Every row gives one point. The points of each table are mixes of a few directions, plus a little noise. Count the directions of each table, and those that both share. Where both have some left over, give the other angles between the two spaces (their principal angles), to ten degrees, smallest first.

First, 5 rows:
[[ 58  50]
 [-48 -41]
 [  0   0]
 [-26 -23]
 [ 17  15]]
Second:
[[-76 -14]
 [ 74  15]
 [-30  -6]
 [-39  -7]
 [ 41   7]
 [ 10   2]
 [ 19   3]]
Directions: first 1, second 1, shared 0; angles 30

First (8 x 6):
[[  8 -76  -9 -11  41 -27]
 [ -6  30  16   2 -32  14]
 [ 22  14  10  -3 -36   4]
 [-31  52 -82  32 121  -3]
 [ 15  13  21  -5 -47   8]
 [-15 -50  23 -11   0  -7]
 [ 23   1   6  -5 -26  -1]
 [-16  16  16   1 -20  11]]
Second:
[[-10 -10  -3 -15   4  -1]
 [-34 -34  23 -37 -31  40]
 [ 31 -28  28 -36  40 -18]
 [-50 -24 -33 -34   3  -4]
 [-39  54 -70  63 -30  -8]
 [ 10 -35  39 -41   7  14]
 [ 13   0  33   8 -25  29]
 [ 33  21   3  26  16 -18]
 [ 45  55 -20  67  15 -34]]
Directions: first 3, second 3, shared 0; angles 30, 40, 60

First (8 x 12):
[[ -12  -33    8    2  -16   47   74  -10  -26    2  -41    6]
 [ -50  -26    5    3  -37    7  -24  -95  -16   12   61  -32]
 [  54    6    0  -52   21  -27  -25   94   50  -26  -52   12]
 [  19   10  -37   72   12  -27  -21   -7  -23  -32   77  -23]
 [  11   29    2   12   23  -11   -9    6    3   11   10    5]
 [  39   14   28   30   29    7   37   -5   33    5  -32  -16]
 [ -17  -13  -15 -112    8   10  -25   21  -45    7   45   12]
 [ -43   13    9   45  -39   -6   -7   -5   23   22  -68   37]]
Second (8 x 12):
[[-31  -9  41 -46 -45  21  40 -34 -34  -3 -70 -16]
 [ 50  19 -14  36  32 -35 -30  37  37 -24  22 -12]
 [ 63  15 -25  35  46 -24  -5  35  -1 -36  54 -25]
 [-21 -14  -4 -17  -5  28  29 -20 -42   9  16   3]
 [ 54  24   9  21  15 -41 -18  32  35 -40 -21 -31]
 [-37 -23 -38   2  15  37   7 -16 -32  41  76  39]
 [-65  -2  19  -6 -44 -10 -63 -11  89  59 -67  58]
 [-13 -10  12 -26 -14  25  42 -23 -51  -6  -9 -15]]
Directions: first 6, second 3, shared 2; angles 50

First (11 x 20):
[[ -53   16   30  -29   15   -7   23  -41   35   40    1    1    7   64
     9   -5  -36   16  -23  -29]
 [ -18   17   39   -9   31   18  -10    1   43   86   32   50  -14   15
    36   75   14   44  -29  -35]
 [ -69  -30  107  -10   62  -29  -35  -63  -31  -12  -18    2   10   27
   -37   75   21   27  -11   31]
 [ 105  -33 -105    6  -69    7  -15   79  -46 -114    3  -37    7  -56
   -41 -110    9  -88   81   44]
 [  -3   25  -21  -35  -23    0   35   -5   27   38  -26   -9    2   47
    24  -51  -54   -1  -31  -53]
 [ -42   -8   37   17   32   -4  -10  -27    5  -12   31    6    4    5
   -17   38   24   10   15   32]
 [  -4   -4   12   31    8  -12   -5  -13  -37  -20  -32  -13    0  -39
    -4   25   19   15  -15   20]
 [  19    6  -27  -16  -16   15    5   24   28   14   28   12   -2   15
     9  -24  -10  -14   14  -16]
 [ -33   25   13    9   11    1   25  -26   23   46   -4    6   -4   14
    27   20  -12   32  -35  -23]
 [  17    0  -49   48  -22   -1   12    9  -21  -59    7  -26    2  -52
   -11  -31   18  -22   29   41]
 [  80  -14  -36  -12  -29   12  -26   61  -26   -6  -20   10  -10  -40
     6  -12   10  -18    5  -13]]
Second:
[[ 14 -35 -46   0 -33 -13 -32   4 -12  -8   7 -31   4 -49  33 -22   1 -29
  -29  -6]
 [-68   0  16  28 -52   6 -28 -16  -8  42  75  41  24  11  64  15  -8 -11
  -43 -10]
 [-34  -4 -41  -2 -67 -22   6 -63 -11  21 -25 -50 -26 -45   6 -62  63 -28
   52  29]
 [ 84  13  58  -7  77   0  24  53  50 -70  25  22  29  72 -69  10 -22  28
   32  -8]
 [ 30  24 -25 -43  37  31   5  19  18 -15 -91  81 -42 -24 -47  33 -32  -2
   30  -4]
 [ -9  -1  12  -4   5   0   1 -12  -4  21  27 -35  -7  18  10  -4  -2  28
   17  21]
 [-16  20  10 -21  43  38  -7  20  -8  32 -20  54 -23  11   7  64 -56  36
  -19  -2]
 [ -1 -16  16  51  -9 -40  33  -4 -26 -22   1 -78  41   4  -1 -35  57 -23
  -43 -20]]
Directions: first 5, second 6, shared 0; angles 30, 30, 50, 70, 90

First (8 x 32):
[[   8  -37    0   -2    6   -4    5    7   -7  -16   18   -2  -14    1
    12    2    1  -10   -4  -12   10   -6   -6   -8    1  -12    8    2
    19  -10   16    6]
 [   9  -47    3   -2   -1   -4   10   13   -3  -15   19   -7  -16   -3
    12    2    0  -12   -5   -8    9   -2   -8  -11   -2  -17    4    2
    26  -18   17    9]
 [  15  -24  -27   -3   77  -25  -28  -31  -57  -56   48   26  -24   34
    33   12   11  -16   -1  -72   29  -52    1    5   25   13   56   12
    -7   36   33   -6]
 [ -13   54    2    3  -15    9   -4   -6   15   28  -30    1   21   -5
   -20   -5   -2   16    5   23  -16   13    8   10   -4   15  -16   -4
   -26   11  -25   -8]
 [ -15   76   -4    4   -3    7  -13  -18    8   28  -33    8   26    2
   -21   -4    0   20    8   16  -17    6   13   16    2   27   -9   -3
   -40   26  -30  -15]
 [ -16   49   15    4  -49   19   11   11   39   47  -44  -12   27  -20
   -30   -9   -7   19    4   51  -26   34    5    5  -15    4  -38   -9
   -14  -10  -34   -2]
 [  22 -121   11   -6   -8   -7   27   35   -4  -36   45  -18  -39  -10
    30    4   -2  -30  -13  -14   22   -1  -21  -28   -7  -46    7    4
    68  -49   43   25]
 [ -10   50   -1    3   -7    6   -7   -9    9   22  -24    4   18   -1
   -16   -3   -1   13    5   15  -12    7    8   10   -1   16  -10   -3
   -26   14  -21   -8]]
Second:
[[ -28   70  -34    2   28   28   -6    6   16  -33   -7   27   19   -6
    -3  -13  -12    0   12   20    7    0   16   22   13   16  -36  -28
   -33   34  -18  -21]
 [ -24  -41   71    2  -30  -15    0    6  -23   25   24   -8   34   25
   -21   14  -19  -30   21   -8   16   45  -19  -25   11  -18   42   15
    21   19   -4   25]
 [   8  -41  -19    5    2  -31  -31  -24  -51  -35   24   12   -7   31
    19   15   14   -1  -30   -9   19  -32    9   -4    0    0   11   20
    16  -13   40  -11]
 [ -16   39   16   -3    1   26   20   19   36   20  -14   -3   15  -19
   -18  -12  -15   -4   27   10   -9   30   -5    4    5    1  -10  -19
   -17   21  -33    6]
 [   9    8  -12   -1    5    5    5    1   11    3   -9   -3  -10  -10
     3   -4    5    8   -3    1   -8   -8    2    5   -4    3   -8   -3
    -4   -8   -2   -3]
 [  65 -105   14   -2  -31  -45    5  -19  -25   37    2  -40  -53    3
    22   18   34   17  -39  -31  -18  -32  -14  -24  -28  -17   40   43
    47  -72   43   19]
 [ -38   46  -15    4   19   14  -18    1   -9  -39   11   31   33   14
    -6   -5  -17  -13   12   15   22    6   12   12   19   10  -19  -17
   -21   41   -8  -16]
 [  26   24  -22   -5    7   19   25   10   43   23  -31  -16  -29  -37
     3  -13   11   23   -1    3  -29   -9    0   10  -14    5  -20  -12
   -11  -21  -15    0]]
Directions: first 2, second 3, shared 0; angles 40, 50

First, 10 rows:
[[ 28  18 -19 -19   7 -34  -6 -25   3   7  -5 -21 -18   6  16  18  -6   9
  -27  22   0  23  -5  11   0  10 -53   5  24  -5  -6  27]
 [ 29 -15  12  21 -50  22  50  40  39 -16 -27 -53 -35  -3 -25  26 -20  75
  -15  45   0 -21 -12  24  36 -20   8 -33 -11  -4  12 -11]
 [-28 -25  29  19  -4  56   9  29  -8   0  24  18  12 -16 -21 -23  11 -20
   20 -30  -9 -28   6  -3   3 -13  67   0 -26   6   3 -38]
 [ 15 -11  14  -5   4  38  13   2  -5  16  39 -23 -29 -22  -8   3   3 -10
  -32  -3 -20  -6   0  27  12  -6   7   7   3  -2  -8 -17]
 [-16   1   2  -7  23   6 -19 -13 -20  10  23  23  13  -5   6 -16  11 -40
    5 -26  -5   4   6  -7 -14   6   8  16   2   2  -7  -4]
 [ 57 -17  13  25 -74  24  76  52  62 -21 -41 -93 -64  -5 -33  49 -34 121
  -38  79  -1 -24 -20  45  57 -28  -6 -49  -7  -8  16  -8]
 [  3 -16  18  11 -15  37  22  22   7   0  12 -16 -15 -13 -17   1  -1  12
   -7   2  -9 -18  -1  14  15 -12  28  -7 -11   0   2 -22]
 [-12  12 -10 -18  34 -18 -33 -30 -25  13  20  29  17   1  18 -13  12 -48
    2 -25  -2  17   6 -11 -22  14 -16  23  12   1 -10  11]
 [-42  26 -28 -18  48 -60 -63 -45 -34   2  -9  75  62  24  34 -29  17 -67
   45 -43  19  28  12 -50 -49  27 -19  26  10   6  -6  29]
 [-33  26 -31  -9  26 -70 -49 -32 -16 -10 -37  61  58  32  29 -17   7 -31
   49 -21  27  24   7 -50 -40  22 -24  10   6   4   2  33]]
Second (9 x 32):
[[ 15 -23  23  24 -36  45  43  41  25 -11   2 -36 -30  -9 -33  12 -11  46
   -7  23  -9 -26  -7  24  37 -19  30 -21 -14  -4  11 -28]
 [-32 -24  -9  19 -28  38  32  27   7  -7 -17  -5 -15   2 -53  -4 -13  20
   24 -16  -2 -53 -15   5  42   2  31 -32 -16   9   4  -7]
 [-14 -11  17  12  -4  27   4  18  -2  -2   7  11  14  -9  -6 -13   7 -10
   10 -15  -1 -14   6  -4  -4 -10  40   0 -17   6   3 -20]
 [-59 -19  -5   9   0  39   3  14 -17   8 -10  27  28 -14 -19 -26   5 -32
   27 -53   2 -43  -2 -14  -8  -3  55 -13 -30  18  -4  -4]
 [ 32  21 -11 -20  15 -38 -16 -27  -1   8  -1 -15  -4   2  35  15   0  -1
  -31  22   2  34   2   6 -20   3 -47  15  22  -6  -7  23]
 [ 10  17 -32 -19  10 -44 -12 -31  -2   4 -16  -5 -11  16   7  14  -9   0
   -7   9   6  14  -9   1   2  18 -58   0  24  -2  -6  35]
 [ 58  38 -27 -42  21 -69 -21 -50   2  18  -8 -36 -19   2  54  31  -5   8
  -61  43   3  54  -3  18 -26  11 -97  18  40 -11 -13  50]
 [-51 -31  40  53 -13  42   2  45  -4 -41  24  74  24  29 -63 -41  12 -11
  103 -34   0 -33  11 -37  37   2  87  -1 -27   0  28 -67]
 [ 45  29   7 -32  32 -42 -35 -34  -8  21  16 -13  17 -17  78   9  15 -23
  -55  20   0  61  16   5 -60  -8 -42  35  21  -8 -13  20]]
Directions: first 3, second 4, shared 2; angles 60

First:
[[  50   -6    7   18   28  -39   29   31   24   18  -46   16  -68  -31
   -11   17   -4    4   42  -20  -27   27   30   23   50  -44   -8  -20
   -28    6  -44   16]
 [ -24   55    6  -54  -22   22   20    5  -26  -21   20    9   31   14
    12    2   21  -31   -7  -16  -39  -28   -5  -39  -24   16   67   16
    55   18   30   20]
 [  36  -72    7   16  -49   34   25   27   14  -20   -5   11   48   57
   -35  -14   41   23   15   22   49   16   29  -21   38    4  -22  -68
    20  -12   36    6]
 [ -45   41    1  -45  -16    5   -7   -8  -36  -22   40   -6   44   12
    32    6    4  -25  -26   -2  -12  -37  -23  -38  -39   34   41   40
    34   12   29   -5]
 [ -15   75   -2  -40   -1   45   21  -12   -4    4   -9   12  -11  -10
   -15  -13   14  -24    2  -29  -65   -7   -1   -5  -27   -8   67    6
    51   16   11   36]
 [  43  -92   -7   96   55  -76  -41    0   41   40  -32  -18  -70  -40
     2   12  -53   47   14   25   67   44    4   68   47  -32 -121   -6
  -118  -28  -71  -44]
 [   5  -20    8  -14  -26   -5   16   23  -11  -22   12    6   35   27
     7    8   21   -4    3    6   17  -11    8  -33   14   13    8  -12
    15    3   22   -1]
 [ -32  -40  -11   36   16  -33  -58  -28   -6    6   32  -30   17   -6
    31    4  -40   16  -36   32   62   -9  -34   17  -23   27  -65   37
   -54  -19  -10  -50]
 [ -20   60   -9  -12   16   49   -4  -35    7   20  -14    2  -27  -22
   -22  -24   -6  -10   -6  -20  -49    5  -10   24  -36  -11   35    9
    27    5   -3   23]]
Second, 10 rows:
[[ 32 -27  -6  56   2  83 -22 -29  60  33 -32 -11 -38  14 -52 -42 -12  23
   22  18  13  71  22  40  19 -39 -46 -72 -24 -21 -15  30]
 [  8  38 -30  11  28   1 -14 -43 -54 -18  22  48 -19  37 -19  27  -8 -33
   10 -15 -54  20  39 -33 -25 -46 -11  40  28 -35 -22  25]
 [ 49 -28  13  45 -11  82 -17   1  74  27 -30 -22 -44  29 -28 -29 -11   8
   50  25  12  89  35  12  50 -47 -39 -98 -37  -7 -21  50]
 [ 55 -44 -37  55  19  -9  11 -27 -44 -21  -5  75 -10  57 -69  20  18   6
   22  -7 -13  34  70 -13  15 -61 -58  -1  24 -58 -18  12]
 [ 13 -23   9   3 -10  -5  10  20  13   0  -8  -5   4   3   0  -1   8   9
    8   5  17   3   4   0  20   4  -5 -20  -8   5   3  -2]
 [-45  61  22 -68  -5 -44   3  25 -27 -16  33 -23  19 -23  74  29  -8 -38
  -12 -10 -24 -48 -35 -40 -20  39  62  52   6  38   8  -7]
 [-46  64  31 -66 -12 -13  -8  28   8  -1  25 -48   7 -30  80  14 -16 -36
   -5  -1 -19 -29 -42 -29 -11  39  63  24 -11  49   7   4]
 [-31 -15 -18   4   9 -21   4 -20 -17   7  -6   5  26 -36 -21 -19   9  33
  -49  -9  21 -52 -36  44 -39  36  -1  38  16  -6  21 -47]
 [-31  26  28 -58 -18 -46  14  44  -7 -13  18 -29  24 -25  67  21   1 -19
   -9  -3   3 -46 -34 -28   2  45  51  25  -4  43  14 -16]
 [ -7 -52 -13  17  -3 -29  18   0  -6   3 -17  10  30 -26 -32 -19  20  46
  -37  -3  43 -43 -22  45 -12  31 -18  12   9  -9  23 -49]]
Directions: first 4, second 4, shared 2; angles 60, 90

First, 9 rows:
[[  27  -50   -1  -71  -49    6    3   78   42  -20   25   48    0  -45
    10   17  -44  -30  -21  -35   36  -69   65   -3  -28   83  -15   27
     6   72   61   21]
 [ -11   44    6   43   13  -15   -3  -58  -20   10   -1  -30  -17   31
    -4   -3   19   14   15   13  -19   30  -47  -12   16  -37   -3   -7
    -9  -39  -37  -15]
 [ -14  -42  -21   -4   42   30    1   36   -6    4  -42    8   44  -11
    -8  -16   16    7   -7   23   -5   22   28   41    0  -22   28  -19
    15  -10    7   10]
 [  -9   51   11   43    8  -18   -2  -64  -22   10    6  -32  -22   32
    -3   -4   18   16   16   12  -19   30  -52  -17   17  -37   -5   -5
   -12  -38  -38  -17]
 [   4   92   30   50  -33  -46   -2 -102  -18    6   46  -41  -62   46
     4   13    5    7   24  -10  -16   10  -79  -58   18  -17  -32   13
   -28  -32  -45  -26]
 [ -14   77   15   70   13  -27   -4 -102  -33   16    6  -50  -32   52
    -3   -4   29   24   25   19  -30   47  -79  -27   27  -60   -7  -10
   -18  -62  -62  -26]
 [  11  -22   -1  -30  -21    4    2   35   17   -9   10   20    1  -20
     5    6  -19  -14   -8  -15   15  -29   27   -1  -14   34   -7   11
     5   30   26    9]
 [  18  -44   -3  -52  -28   10    1   64   29  -14   12   36    7  -35
     7   11  -30  -22  -16  -23   24  -45   50    3  -21   56   -5   17
     6   52   44   17]
 [ -11 -104  -39  -46   49   59    2  112   15   -3  -64   41   78  -48
    -6  -21    4   -4  -25   20   13    2   86   75  -16    6   43  -21
    32   25   46   28]]
Second:
[[  37   25   42   -7  -39  -11    5  -23    0   17    8  -17  -19   44
    22    7  -17  -26   10  -20   -7   13   10  -23   -6   39   -9   11
    -7  -18   -1   16]
 [  77   54   86  -15  -82  -25    8  -47   -1   35   15  -32  -39   93
    43   15  -32  -54   18  -43  -13   24   22  -48  -14   83  -21   22
   -17  -39   -2   32]
 [ -88  -63  -99   17   96   28   -9   54   -1  -39  -18   37   45 -105
   -50  -16   39   62  -22   48   16  -29  -23   55   17  -95   22  -26
    18   44    2  -36]
 [  -3   -1   -5    1    3    0   -1    1   -1   -2   -1    1    0   -3
    -2   -1    2    3   -1    0    0   -1    0    2    1   -2    1   -1
     0    2   -1   -2]
 [ -52  -38  -59   11   57   18   -5   32    0  -24  -10   22   27  -63
   -30  -11   23   36  -13   28    9  -17  -14   32   11  -56   15  -14
    11   27    2  -21]
 [   4    4    5   -1   -6   -1    2   -3    1    1    0   -2   -3    5
     2    0   -2   -5    2   -2   -1    1    1   -3    0    5   -1    1
    -1   -3    1    1]
 [  87   60   98  -18  -93  -27   10  -52    1   38   16  -35  -44  103
    49   18  -38  -59   24  -47  -15   29   22  -53  -16   93  -23   25
   -19  -43   -3   36]
 [ -82  -56  -92   15   89   27   -9   49   -1  -36  -15   35   43  -98
   -46  -15   36   57  -20   46   15  -27  -21   54   15  -88   21  -24
    15   41    3  -33]
 [  21   15   26   -3  -22   -6    2  -13   -1    7    4   -8  -11   25
    11    4   -9  -15    4  -11   -3    7    5  -12   -5   22   -4    8
    -4  -10    0    8]]
Directions: first 2, second 1, shared 0; angles 50

First:
[[ -2   2  12  59  23  22 -17  27 -33 -40 -34   4   5  -3 -17  67 -42 -58
   11 -22 -13  -7  16 -14  -5 -19 -13  -6 -33 -66 -84  -6]
 [ -4  -5   4 -33 -15  -6  17 -25  23  28  21 -11  -3   3  14 -54  18  46
    1   1  10   5  -4   8   4   6  -2   2  13  37  68  -6]
 [-66 -26  -4  69  40  -6 -17  51 -37 -47 -51 -45 -36 -49  57  17 -86  30
   41 -30 -10  37   2 -43 -39 -42 -10   3 -27 -90  18  -7]
 [-53 -22  16  45  24   6   3  19 -16 -21 -30 -46 -23 -31  47 -20 -67  46
   40 -40  -2  27   7 -29 -23 -36 -22  -1 -25 -57  49 -20]
 [ 28  14 -50  -8   1 -27 -35  35 -15 -18  -3  44   4   0 -30  71  38 -65
  -37  56  -9 -11 -15   8   0  28  42   3  24  13 -86  43]
 [ 14   3  -1 -50 -24  -8  17 -33  30  37  32   3   6  14  -2 -53  41  34
  -11  13  11  -4  -8  19  12  18   5   3  22  59  55  -1]
 [ 88  36  26 -83 -55  25  32 -82  50  65  68  52  52  71 -78 -31 102 -38
  -45  18  13 -53   7  57  56  48  -4  -7  21 111 -20  -6]
 [ -6  -3  -7   2   3  -8  -3   7  -3  -4  -4  -3  -5  -6   7   1  -3   4
    1   3   0   6  -3  -4  -5  -1   5   2   3  -4   3   4]]
Second, 11 rows:
[[ 28 -30  12  27  46  33  43 -27 -12  65   0  50  12  27 -57  -5 -41 -71
  -13  57  -4 -96  65 -31 -31 -17  -4   2  -7   3 -82  16]
 [-18 -34  71 -26   4  31   4   6   9  51  19  53  40  34  13  -5 -52 -61
  -52  17 -56  23  57 -55  31  -8 -20  18  -7 -59 -89 -92]
 [-22  23 -39   1  -9 -48 -30  27 -15 -41 -11 -48 -19 -31  43  10  33  66
   14 -26  -2  33 -43  42 -17  -1  18 -20   6  27  80  35]
 [  6  15 -46  39  -4 -33   8 -12 -10 -16 -14 -33 -25 -42  -3   0  13  50
   27 -26  22 -31 -11  35 -37  -6  18 -18  -4  29  62  72]
 [ 10 -17  61 -22  11  43   5  -5  11  31  21  44  33  36 -22 -10 -25 -67
  -23  26  -9   7  32 -41  41   8 -24  22   6 -42 -77 -66]
 [  7  24  40 -15  32  -1 -39  26 -19 -16  26  -8  27   3  -4 -12  23 -22
    6  19  23  30 -18  16  43  20 -17   2  36 -19   4 -20]
 [ -1  31 -20  14  -9 -35 -25   8  -8 -42   2 -45 -12 -41  15  -4  32  54
   29 -35  29  25 -38  42   5  12   7 -11  13   9  76  38]
 [ -2  12 -50  53 -46 -42  20 -34  10 -21 -16 -42 -34 -70  13  -4  -2  86
   29 -79  17 -14  -2  32 -35  -9  20 -14 -24   9  85  71]
 [-22  23 -34   6  -8 -48 -29  22 -16 -37  -8 -46 -16 -36  40   7  28  65
   13 -29  -1  31 -37  40 -15  -1  17 -20   6  21  78  35]
 [ -6 -40 -16 -31  20  38  30   6   3  40 -21  49  -5  70 -13  24 -18 -60
  -32  71 -42 -41  20 -44 -35 -19   7   5 -19  34 -86 -27]
 [ 18  -7  23 -46 -37  59  15 -17  46 -13   3  28   0  50 -26   1  10 -42
    2   7  21  32 -23 -37  49  25 -20  34  -6 -12 -52 -62]]
Directions: first 3, second 5, shared 0; angles 40, 50, 70
